Each row of a before or after table is a point. The points were changed in one or more steps. Then noise was added and the rows were shuffled. The steps act on columns, c1 being the first. What was done? A step turns or swaps two columns, mirrors them in a line or flattens them onto one, adds a multiple of one to another, or multiplies or shifts one. Angles are multiples of 10 degrees, from the lower column toward the higher: turns from -170 to 170, lines from 10 to 170 but not 90. Use the fewest steps. Two steps may share a column if one is a turn and the other turns, adds or multiplies; they go together, in the order done. Otherwise the lowest column goes first.

Before (9 x 3):
array([[ 1.6,  1.9,  5.8],
       [ 5.3, -6.5, -4.1],
       [ 0.9,  4.4, -3.0],
       [-4.3,  5.4,  2.1],
       [ 5.4, -6.9, -8.1],
       [ 0.7,  0.9, -4.2],
       [-1.9,  0.2, -1.7],
       [ 2.5, -7.3, -6.8],
       [ 1.7,  3.4, -0.6]])
After (9 x 3):
array([[-1.6,  2.2, -0.6],
       [ 0.8, -1.0,  2.4],
       [-8.8, -7.6,  4.3],
       [-6.3, -7.7,  0.9],
       [ 4.5,  5.0,  0.0],
       [-3.0, -0.1,  3.7],
       [-2.0,  3.2,  1.9],
       [ 1.2,  1.0, -6.1],
       [-5.5, -8.5,  4.2]])
Steps: turn c1 and c3 by -150 degrees; shift c2 by -1.0

Before (8 x 6):
array([[-3.6, -0.7, -4.1,  0.2,  4.4, -0.6],
       [ 2.0, -2.2, -7.4,  3.1,  8.3,  3.4],
       [ 0.7, -4.1, -2.4,  4.7, -5.7,  5.8],
       [-0.9,  1.1, -6.6,  8.8,  2.5,  3.1],
       [ 6.2, -4.1,  4.3,  0.5, -1.4, -4.2],
       [-6.0,  2.6, -1.6, -0.3,  1.1,  5.0],
       [ 6.4, -0.7, -8.0,  5.9, -6.8,  3.2],
       [ 2.3,  4.1, -2.5,  6.3, -9.7,  9.8]])
After (8 x 6):
array([[-0.8, -3.7, -1.2,  8.2,  2.4, -1.2],
       [ 6.6, -3.5, -1.9,  4.9, -7.0, -2.1],
       [ 1.8, -3.7, -1.4,  1.6,  7.6, -1.9],
       [-5.7,  2.4,  1.9,  1.3,  1.4,  2.0],
       [ 5.9, -4.0, -0.3, -1.8, -1.2, -0.4],
       [ 2.1,  0.2,  3.6,  7.7, -9.6,  4.8],
       [ 0.4, -6.0,  1.9,  2.1, -5.6,  2.2],
       [-3.6, -0.9, -2.4,  0.0,  4.3, -2.4]])
Steps: turn c2 and c4 by 30 degrees; flatten c3 and c6 onto the line at 50 degrees

Before (9 x 11):
array([[ -0.6,  -1.5,  -1.6,  -0.2,  -4.3,   3.0,   3.4,  -2.9,   8.9,
          3.5,   3.5],
       [  0.9,  -5.2,  -4.7,   0.1,   1.9,   3.5,  -6.1,   3.2,  -0.4,
          2.7,   0.0],
       [ -6.3,   0.4,   6.5,   6.4,  -3.3,   2.5,   1.8,  -2.0,   0.3,
          5.5,  -0.2],
       [  6.4,  -2.3,   2.6,   5.1,  -5.3,   3.2,  -0.1,  -1.6,   8.3,
         -1.7,  -5.2],
       [ -0.6,  -4.6,  -4.8,  -5.0,  -8.5,  -5.3,  -1.5,   2.3,   0.0,
          0.5,  -4.5],
       [ -4.9,   0.9,   1.5,  -2.1,  -3.7, -10.9,  -2.4,   2.5,   1.0,
         -3.1,  -3.8],
       [  9.7,   4.4,  -3.9,  -3.2,   1.8,  -2.2,  -3.5,   0.6,  -2.7,
         -5.1,  -4.4],
       [ -3.4,   0.9,  -2.1,  -6.4,   2.2,   9.8,  -5.3,  -1.2,   4.6,
         -6.6,  -2.7],
       [  0.8,  -3.4,   5.2,  -2.3,  -2.4,  -5.6,   0.1,   7.2,  -5.8,
         -1.8,  -1.6]])
After (9 x 11):
array([[ -9.3,   3.9,  -5.0,  -3.5,   1.7,  -2.3,   0.3,   3.5,  -5.5,
         -3.5,  -4.3],
       [ -2.8,  -4.9,   3.6,  -4.7,  -8.7,  -5.1,   1.8,   2.3,   0.0,
          0.1,  -4.3],
       [ -4.5,  -5.7,   1.9,  -0.1,   1.8,   3.2,   2.2,   6.6,  -1.1,
          1.7,  -0.9],
       [ -0.7,  -2.3,   1.6,   0.0,  -3.9,   2.9,  -2.5,  -3.6,  18.4,
          2.6,   3.8],
       [  3.6,  -3.4,  -4.1,  -2.1,  -2.2,  -5.7,   7.3,   0.4, -11.6,
         -1.0,  -1.3],
       [  0.2,   1.2,   3.9,  -7.0,   1.6,   9.3,  -1.7,   5.2,   9.5,
         -4.5,  -2.5],
       [ -2.5,  -2.7,  -6.2,   4.5,  -5.2,   3.2,  -1.8,   0.2,  16.9,
         -0.5,  -4.7],
       [  8.9,   0.2,   0.7,   6.4,  -3.2,   2.5,  -1.3,  -2.1,   0.9,
          4.0,   0.0],
       [  4.5,   1.0,   2.9,  -2.3,  -4.4, -10.9,   1.9,   2.7,   1.9,
         -1.6,  -4.1]])
Steps: turn c1 and c3 by -130 degrees; turn c7 and c8 by -80 degrees; multiply c9 by 2; multiply c10 by 0.7

Before (9 x 14):
array([[ -4.7,   0.9,  -5.6,   1.7,  -2.3,  -1.9,  -2.1,   4.6,   3.9,
         -4.0,   8.9,   2.4,   1.0,  -4.1],
       [ -4.0,  -6.1,  -2.9,   2.2,   2.1,  -0.1,   1.2,   3.8,   4.2,
         -4.6,  -0.7,   5.2,   1.8,  -0.8],
       [ -4.9,  -2.3,  -6.2,   2.3,   2.1,  -6.2,   2.5,   0.0,   1.7,
          4.8,   1.7,   6.8,  -5.1,  -4.6],
       [ -4.3,   1.2,  10.7,   3.1,   2.4,   4.4,  -2.1, -10.2,   4.0,
         -4.5,   0.6, -15.8,  -5.3,  -1.0],
       [ -3.8,   0.3,   8.5,  -2.2,  -1.8,  -7.5,  -0.7,  -4.1,   1.0,
          0.0,  -2.0,   5.4,   0.3,   0.0],
       [ -3.4,   1.2,  -6.7,  -1.7,  -1.3,   5.0,   1.7,   0.7,  -1.3,
         -0.5,   0.9,   6.8,   0.8,   0.8],
       [ -3.1,   1.5,  -4.9,  -1.5,  -1.1,   5.5,  -2.8,   5.2,   1.9,
         -1.8,  -2.0,  -3.8,  -3.3,  -0.8],
       [  3.0,  -5.8,  -1.9,  -2.0,   2.1,   3.6,   1.5,   2.2,  -6.7,
          2.1,   2.2,  -5.6,  -1.5,  -2.0],
       [ -4.7,  -1.4,  -0.7,   4.8,  -0.8,   4.4,  -0.4,   5.9,   2.9,
          0.7,   5.8,  -4.2,   0.1,  11.7]])
After (9 x 14):
array([[ -4.6,  -1.5,  21.0,   3.2,   2.8,  -1.7,   2.2,  -9.1,  -5.3,
          6.1,   0.6, -15.6,  -1.1,   0.5],
       [ -2.9,   0.3, -14.1,  -2.1,  -0.8,  -4.6,  -1.8,   1.1,  -2.2,
         -0.7,   0.7,   6.3,   0.0,  -0.8],
       [ -3.8,   0.1,  17.2,  -1.8,  -1.9,   6.2,   0.4,  -3.6,   2.9,
         -0.2,  -2.9,   5.0,   0.0,   0.1],
       [ -4.9,   0.6, -10.7,   2.5,  -2.2,   3.7,   2.7,   4.6,  -2.3,
          1.8,   8.6,   3.2,   4.0,   3.7],
       [  2.7,   0.0,  -3.1,  -1.9,   1.9,  -6.4,  -1.0,   0.4,   4.5,
         -0.5,   1.6,  -5.7,  -2.7,   2.4],
       [ -4.4,   1.3,  -0.6,   4.7,  -0.7,  -2.5,  -1.1,   5.7,  -4.4,
         -0.9,   6.3,  -5.0,  -0.6, -12.1],
       [ -3.5,   0.9,  -9.5,  -0.7,  -1.3,  -4.4,   2.6,   4.4,  -4.1,
          3.2,  -2.2,  -3.9,  -1.2,   0.8],
       [ -3.4,   0.5,  -5.3,   1.6,   1.9,   2.1,  -1.1,   2.8,  -3.1,
          2.3,  -0.4,   5.1,   4.7,   0.8],
       [ -4.2,   0.2, -12.2,   1.1,   2.6,   6.6,  -2.6,  -0.5,   1.9,
         -0.3,   2.1,   7.0,  -7.1,   4.9]])
Steps: flatten c2 and c8 onto the line at 80 degrees; multiply c3 by 2; turn c6 and c9 by -150 degrees; turn c7 and c14 by 170 degrees; mirror c10 and c13 in the line at 110 degrees

Before (10 x 20):
array([[  7.9,  -4.4,   4.0,   4.4,   2.2,  -2.0,   3.8,   0.7,   3.5,
         -6.0,  -3.4,  -0.6,  -3.1, -12.9,   1.1,  -2.0,  -2.9,   6.0,
          5.1,   1.3],
       [  3.6,   2.1,  -4.7,  -5.9,  -1.8,   7.6,  -9.8,   3.0,  -6.1,
         -1.6,   0.7,   1.2,   4.8,   4.6,  -4.1,  -0.5,   2.7,  -0.1,
          4.1,   5.8],
       [ -1.7,  -1.5,   1.4,  -3.0,   4.2,  -5.7,   3.9,  -4.1,   7.4,
         -2.2,  -0.6,  -6.9,   0.6,  -5.3,   2.2,  11.0,  -0.7,  -8.2,
         -2.0,   1.2],
       [  2.0,   0.3,   3.1,   1.1,   7.9,  -0.6,   2.9,  -1.2,   7.4,
         -0.3,   3.6,  -3.4,   1.9,  -2.0,   0.2,  -0.2,  -5.5,  -5.8,
          0.2,   1.3],
       [  5.1,   3.4,  -8.7,  -1.9,  -5.1,   2.9,  -7.5,   4.2,  -4.0,
          1.3,  -5.5,   6.4,   4.1,   3.7,  -4.7,  -3.0,   0.9,  -0.4,
          0.8,   9.1],
       [ -5.0,   6.6,  -3.7,   0.7,   0.3,  -4.0,  -2.1,  -4.3,   3.5,
         -2.6,   0.4,  -9.3,   3.3,  -4.6,  -1.1,   5.7,  -1.9,  -5.7,
         -2.8,   1.9],
       [ -2.4,   5.3,  -3.6,  -6.8,   2.1,  -3.0,  -3.1,  -8.9,   4.0,
          0.5,   1.2,  -8.6,  11.5,   4.1,  -6.1,   5.9,   0.2,  -4.3,
         -6.5,   7.6],
       [  4.9,   2.9,  -4.4,  -2.6,  -0.5,  -1.5,  -1.4,  -6.8,   3.5,
         -2.4,   1.4,  -5.8,   6.4,  -3.5,  -0.8,   4.4,  -0.2,  -8.5,
         -3.6,  -0.3],
       [  5.9,  -4.6,   4.1,   0.9,   0.0,   1.4,  -2.2,   5.0,  -2.3,
         -7.3,  -2.2,   1.3,   4.8,  -7.1,  -2.2,  -0.4,  -7.0,  -0.5,
         -2.6,   1.4],
       [  8.3,  -1.3,   2.3,   4.2,   5.0,  -1.8,   2.3,   2.7,   2.1,
         -8.5,  -3.3,   0.7,   1.2,  -4.8,   1.3,   4.8,  -7.3,   2.1,
          3.5,  -3.5]])
After (10 x 20):
array([[ -4.7,   6.8,   3.1,  -3.5,   0.1,   0.1,  -2.9,  -4.4,   1.7,
         -2.8,   0.2,  -9.5,   6.4,  -4.5,  -1.2,  -4.7,  -1.2,  -6.1,
         -2.8,   2.2],
       [  5.2,   2.6,   3.0,  -4.6,  -0.3,   0.1,  -3.9,  -6.9,   1.7,
         -2.3,   1.5,  -5.9,  13.0,  -3.2,  -0.9,  -1.6,   0.2,  -8.6,
         -3.8,  -0.1],
       [  6.1,  -4.5,   0.5,   0.7,  -0.1,   1.6,   4.6,   4.9,  -1.1,
         -7.5,  -2.5,   1.7,   9.8,  -7.0,  -2.2,  -0.4,  -7.1,   0.1,
         -2.6,   1.2],
       [ -2.6,   4.9,   4.2,  -9.2,   2.2,   0.1,  -2.1,  -8.9,   1.7,
          0.5,   1.1,  -8.6,  23.2,   4.1,  -6.0,   0.2,   0.9,  -4.3,
         -6.4,   7.4],
       [  3.8,   1.8,  10.7,  -4.0,  -2.0,   0.0,  -0.6,   2.9,  -2.4,
         -1.7,   0.8,   1.0,   9.3,   4.6,  -4.1,   4.0,   1.1,   0.2,
          3.9,   5.4],
       [  8.4,  -1.4,  -2.8,   0.1,   4.8,   1.0,   1.4,   2.8,   1.1,
         -8.6,  -3.7,   0.5,   2.5,  -4.6,   1.5,  -6.5,  -6.6,   1.9,
          3.5,  -3.6],
       [  4.9,   3.3,  10.0,   0.4,  -5.1,  -0.2,  -5.6,   4.0,  -1.3,
          1.2,  -5.5,   6.4,   7.7,   3.9,  -4.3,   3.7,   0.3,  -0.4,
          1.2,   9.2],
       [  7.9,  -4.2,  -4.9,   4.8,   2.5,   0.5,   2.5,   1.1,   1.2,
         -6.2,  -3.5,  -1.0,  -6.3, -12.9,   1.5,  -1.4,  -2.6,   5.9,
          5.4,   1.7],
       [ -1.7,  -1.9,  -4.1,  -8.9,   3.8,   0.0,   0.1,  -3.9,   3.0,
         -2.2,  -0.5,  -6.7,   1.0,  -5.4,   2.3,  -6.0,   0.4,  -8.4,
         -1.9,   1.7],
       [  2.7,   0.2,  -4.0,   1.2,   7.8,   0.9,   1.9,  -1.0,   3.2,
         -0.2,   3.3,  -3.9,   3.6,  -1.9,   0.3,  -0.7,  -5.3,  -6.1,
          0.3,   1.6]])
Steps: turn c3 and c7 by 110 degrees; mirror c4 and c16 in the line at 160 degrees; flatten c6 and c17 onto the line at 100 degrees; multiply c9 by 0.4; multiply c13 by 2

Before (8 x 32):
array([[  1.3,  -5.1,   4.5,   1.2,   0.6,   4.0,   3.5,   2.8,  -3.2,
         -7.2,   4.0,  -3.5,  -2.2,   1.3,  -2.4,  -4.1,   4.3,  -2.7,
         -1.8,  -7.7,   2.1,  -2.9,   0.6,   5.0,  -2.4,   1.5,   4.6,
         -6.7,   5.1,   1.8,   3.4,   1.7],
       [  4.3,   0.9,  -3.3,   4.8,  -7.8,  -4.8,   5.2,  -2.7,  -2.2,
          1.4,   1.6,   7.8,  -0.6,  -3.5,   6.0,   1.6,   4.7,  -6.0,
          5.7,  -4.3,  -1.4,   6.8,   2.2,  -7.5,  -0.7,  -1.5,  -3.7,
          7.4,  -5.9,  -3.8,  -2.6,   1.5],
       [  2.2,  -4.0,   1.4,  -1.3,  -0.4,   1.1,  -8.6,   4.7,  -2.3,
          4.8,  -6.3,   0.3,  -7.1,  -7.0,  -6.5,   3.5,  -6.6,   4.3,
          6.8,   2.5,  -2.7,   3.6,   0.3,  -5.6,  -3.8,  -5.2,  -8.9,
          6.6,   3.7,   0.3,  -1.8,   3.8],
       [  1.1,   2.0,   0.9,   2.5,  -5.2,  -2.5,   3.5,   2.1,  -8.1,
          0.7,   5.1,  -2.2,   0.2,   4.8,  -5.1,  -5.8,   4.5,   1.2,
         -5.2,  -4.8,   8.0,  -4.7,  -7.6,  -0.1,  -2.5,  -2.0,  -7.7,
          5.6,   3.5,  -0.4,  -1.2,  -6.9],
       [ -1.2,   2.2,  -3.7,   4.9,   4.3,   7.0,  -1.7,   6.9,  -3.5,
         -2.6,   7.0,   6.0,  -2.4,   4.7,   6.9,  -5.4,  -2.0,   3.7,
         -5.9,   1.8,  -1.0,  -3.0,   0.7,   6.2,   5.0, -11.3,  -4.8,
         -2.6,  -4.5,  -7.3,   5.5,   3.2],
       [  2.1,  -2.3,   4.0,  -4.0,   5.0,   4.4,   4.6,   5.8,  -3.4,
         -5.6,   3.8,   4.1,   4.6,  -3.5,   3.0,  -1.0,  -3.1,   0.1,
          3.5,  -2.0,   0.7,  -2.2,  -1.5,  -7.3,  -8.3,  -1.7,  -1.6,
          2.1,  -0.2,   4.8,  -1.5,   4.6],
       [ -3.9,  -7.0,  -4.5,   3.6,  -0.6,  -5.6,   5.0,   0.9,  -2.1,
         -2.0,   1.0,  -2.4,   5.4,   6.3,   0.1,   2.3,  -6.0,   0.2,
         -2.4,   3.4,   1.3,   4.3,  -6.5,   5.7,  -1.6,   1.5,   0.1,
          5.7,   3.1,  -4.4,   8.2,  -8.0],
       [  3.3,  -3.7,   1.0,  -4.3,   2.5,  -1.7,  -0.4,  -1.9,  -0.9,
          3.2,   3.0,   2.5,  -4.6,   6.7,  -5.6,  -2.6,  -5.0,  -1.8,
          2.7,  -2.8,   1.8,   0.6,   2.2,  -3.4,  -7.6,   2.1,  -5.8,
          6.9,  -5.1,  -2.2,  -3.0,   2.7]])
After (8 x 32):
array([[  4.0,   0.2,   0.2,   4.5, -10.6,  -4.9,   5.7,   2.0,   7.7,
         -2.0,   1.2,  -1.8,  -0.2,   6.1,  -3.5,   1.8,   4.9,  -5.5,
          5.8,  -1.5,   2.0,   6.7,   2.3,  -7.6,  -3.1,  -1.7,  -4.3,
          7.6,  -6.2,   2.3,  -5.9,   2.2],
       [ -0.4,   2.2,   4.6,   4.7,   1.0,   6.9,  -1.6,   0.0,   7.6,
         -5.8,   6.8,  -0.2,  -2.1,  -1.0,  -8.3,  -5.5,  -1.7,   3.5,
         -6.4,  -4.3,  -6.8,  -3.2,   0.7,   6.5,  -8.7, -11.3,  -5.2,
         -2.7,  -4.2,  -0.8,   3.0,   3.4],
       [  1.9,  -3.4,  -2.8,  -1.2,  -3.1,   1.5,  -8.8,   1.7,   1.5,
          5.5,  -6.4,   1.8,  -6.7,   2.9,   8.8,   3.8,  -6.7,   4.2,
          6.7,   0.7,  -5.3,   3.8,   0.6,  -5.8,   2.3,  -5.1,  -8.9,
          7.3,   4.0,   3.3,   1.6,   3.9],
       [  1.3,  -5.3,   5.7,   1.0,  -2.4,   4.2,   3.3,  -3.4,  -1.4,
         -8.3,   3.8,   4.9,  -2.2,  -2.5,   1.7,  -4.6,   3.9,  -2.2,
         -1.7,   6.7,  -2.0,  -3.1,   0.8,   4.7,   3.2,   1.2,   4.7,
         -6.9,   5.0,   1.6,  -3.0,   2.0],
       [ -3.7,  -7.2,   6.1,   4.3,  -3.7,  -5.3,   5.5,  -1.2,  -1.0,
         -4.2,   1.1,   3.0,   5.3,  -5.0,  -2.5,   2.2,  -5.9,   0.3,
         -2.0,  -4.8,  -0.5,   4.6,  -6.5,   6.1,  -3.4,   1.6,   0.2,
          5.5,   2.7,   3.5,   5.5,  -7.9],
       [  2.3,  -2.0,  -0.8,  -3.7,   2.6,   4.7,   4.2,  -1.7,   5.3,
         -2.7,   4.0,   0.6,   4.6,   4.5,  -1.0,  -1.2,  -3.7,   0.7,
          3.5,   4.3,  -5.8,  -2.2,  -1.3,  -7.6,   8.6,  -2.0,  -1.9,
          1.8,  -0.4,   4.2,  -1.6,   5.0],
       [  3.3,  -3.5,  -1.6,  -3.9,  -0.3,  -2.1,  -0.3,  -1.6,   2.7,
          6.4,   2.7,  -0.1,  -4.7,  -8.4,   1.1,  -2.8,  -5.1,  -1.7,
          2.5,   1.9,   2.3,   1.0,   2.3,  -2.9,   2.2,   2.2,  -6.5,
          6.5,  -4.9,   8.2,  -3.3,   2.7],
       [  1.3,   1.8,   0.7,   3.1,  -7.9,  -2.1,   3.7,  -8.4,   2.5,
         -1.3,   4.7,   8.3,   0.1,  -7.3,   2.0,  -5.4,   4.9,   1.1,
         -4.9,   2.6,  -1.2,  -4.8,  -7.9,   0.2,   1.2,  -1.6,  -7.5,
          5.6,   3.2,   2.3,  -3.9,  -6.4]])
Steps: turn c3 and c20 by 110 degrees; turn c3 and c31 by -60 degrees; add -0.7 times c4 to c10; shift c5 by -3.0; mirror c8 and c21 in the line at 130 degrees; turn c9 and c12 by -120 degrees; turn c14 and c15 by -150 degrees; turn c25 and c30 by -120 degrees
